Rows are points. Two turns around zero, p and q, are shown by what they do to some points. Where does a point land after both, in the order given? Backwards means that the second turn is done in reverse. Each puzzle has new turns, and all numbers are rounded.

Turn p:
[-19.5   0.5 -14.7] => [ -8.0   9.9 -20.9]
[ -5.5 -18.3  19.4] => [-11.5 -24.6   1.7]
[11.1 21.6 -0.4] => [ 5.0 17.6 16.0]
[-8.5 -5.9  2.4] => [-7.1 -5.3 -5.9]
[ 5.9 -5.3 -5.0] => [ 8.6 -2.8 -2.5]
[16.5  7.4 -1.6] => [12.9  5.2 11.7]
Turn q:
[-15.8  16.4  -5.3] => [ -2.4  16.4 -16.5]
[  0.8  -8.0 -19.1] => [ 10.2 -13.4 -12.1]
[ 7.0  6.1 12.1] => [-0.9  8.2 12.8]
[  8.0 -14.4  12.4] => [ -6.9 -11.1  15.9]
Where do these land?
p, then q: [18.9  6.2  2.5] => [-0.2  4.3 19.6]
q, then p: [ 2.6 11.0  9.5] => [-7.1  7.5 10.5]
q, then p backwards: [-13.6  13.5  -7.2] => [-11.1   3.7 -16.8]
p, then q: [ 10.9 -17.8  -7.1] => [ 11.5 -17.1   7.8]
q, then p: [-18.7 -12.9   2.3] => [ -8.1  -0.2 -21.3]

Turn p:
[ -3.4   1.1 -10.4  15.5  22.3  -2.7] => [-10.6   0.8  -2.6   8.1  26.1   0.1]
[  3.9  18.7  -7.3 -18.3  -4.2   7.6] => [  3.2  22.8  -8.9 -11.4  -8.8   3.6]
[ -2.7  -3.5  27.7 -39.1 -10.3   8.8] => [ 24.3   2.2  16.6 -33.9 -21.8  -2.4]
[ -4.1  -5.8  -7.6  10.4  -3.3 -32.0] => [-23.2  -6.0   7.5  14.6  -2.9 -20.0]
[-8.2  3.4 16.5 11.1 -8.7  6.6] => [ 9.9 -3.3 14.2 10.6 -4.7 12.2]
[13.0 -4.9  6.2 15.6  4.7 -0.5] => [ 9.6 -9.2 -4.4 14.2  8.3 -5.5]
[  7.6   1.9  -5.5   4.5 -11.9   5.2] => [  1.8  -0.3 -10.8   7.2  -9.3   4.6]
[-3.8 -7.9 -9.0  3.4  2.3 -4.1] => [-11.2  -6.7  -2.6   0.0   3.5  -0.9]
[ -2.4  -3.1 -10.6  -3.2   9.2  11.0] => [-3.8 -0.2 -8.8 -9.5  9.7  8.2]
Turn q:
[-21.5  12.2   7.9  -0.5  -5.0   0.3] => [-23.2   8.8   4.0   4.7  -6.7  -1.0]
[ 1.5 -4.2  1.1  7.6 10.1 -5.9] => [ 1.7 -2.9  3.8 -3.7 10.8 -7.8]
[ 6.4  1.8 -6.9  9.0 -1.3 -5.8] => [ 4.7 -4.6 -5.5  7.8  6.3 -5.8]
[24.4 10.9 -9.3  1.9  8.9  3.2] => [21.4  9.3 -8.4  7.7 14.2  4.6]
[  2.9 -33.1 -22.0 -10.1 -13.7  16.3] => [ 12.3 -34.3  -1.5  -6.9 -13.3  24.2]
[-12.2  -5.9  13.9  -9.1 -23.1   1.7] => [-10.2  -2.0   3.2  -2.2 -29.4  -2.3]
[ 7.0  7.4  7.0 13.0 23.3  1.1] => [ 6.0 11.7 12.2  0.4 22.3 -6.8]
[ -8.5  11.1   8.2 -11.8   0.6 -11.0] => [-12.7  14.0  -8.1  -7.6  -4.2  -5.2]
Where do these land?
p, then q: [  7.6   1.5  -0.6 -18.7  -4.1  -3.1] => [ -0.5   3.8 -18.6  -1.4  -8.7   0.0]
q, then p backwards: [ -3.8  -5.7  -6.2 -17.3   3.0  -9.2] => [  0.9  -7.9 -12.8 -12.5   0.8   9.6]
p, then q: [ 5.3 -8.4 -6.4  0.6 29.9  1.2] => [ -1.5   1.7  -3.5 -20.8  23.8   4.3]
q, then p: [ 2.9  6.9 -0.7 29.9 -5.7  9.4] => [  6.3 -12.4   9.2  24.8  12.7  -4.0]
q, then p: [ -0.3   8.9  -3.1   6.9  -1.1 -13.6] => [-14.3   2.4   0.9   6.0   7.0  -5.0]
q, then p backwards: [-15.8  16.6 -11.5  -4.7 -11.4   6.5] => [ -7.5   6.8 -20.1  14.2 -11.9   1.5]
q, then p: [  7.1  -8.9  -6.8   8.0  -7.2 -13.1] => [ -9.8 -12.3  -7.1   1.6   0.3 -12.7]
q, then p: [ -3.1 -11.0  35.2  -4.6  -3.2  22.0] => [ 27.6   6.2  18.7   1.8 -27.1  -1.6]
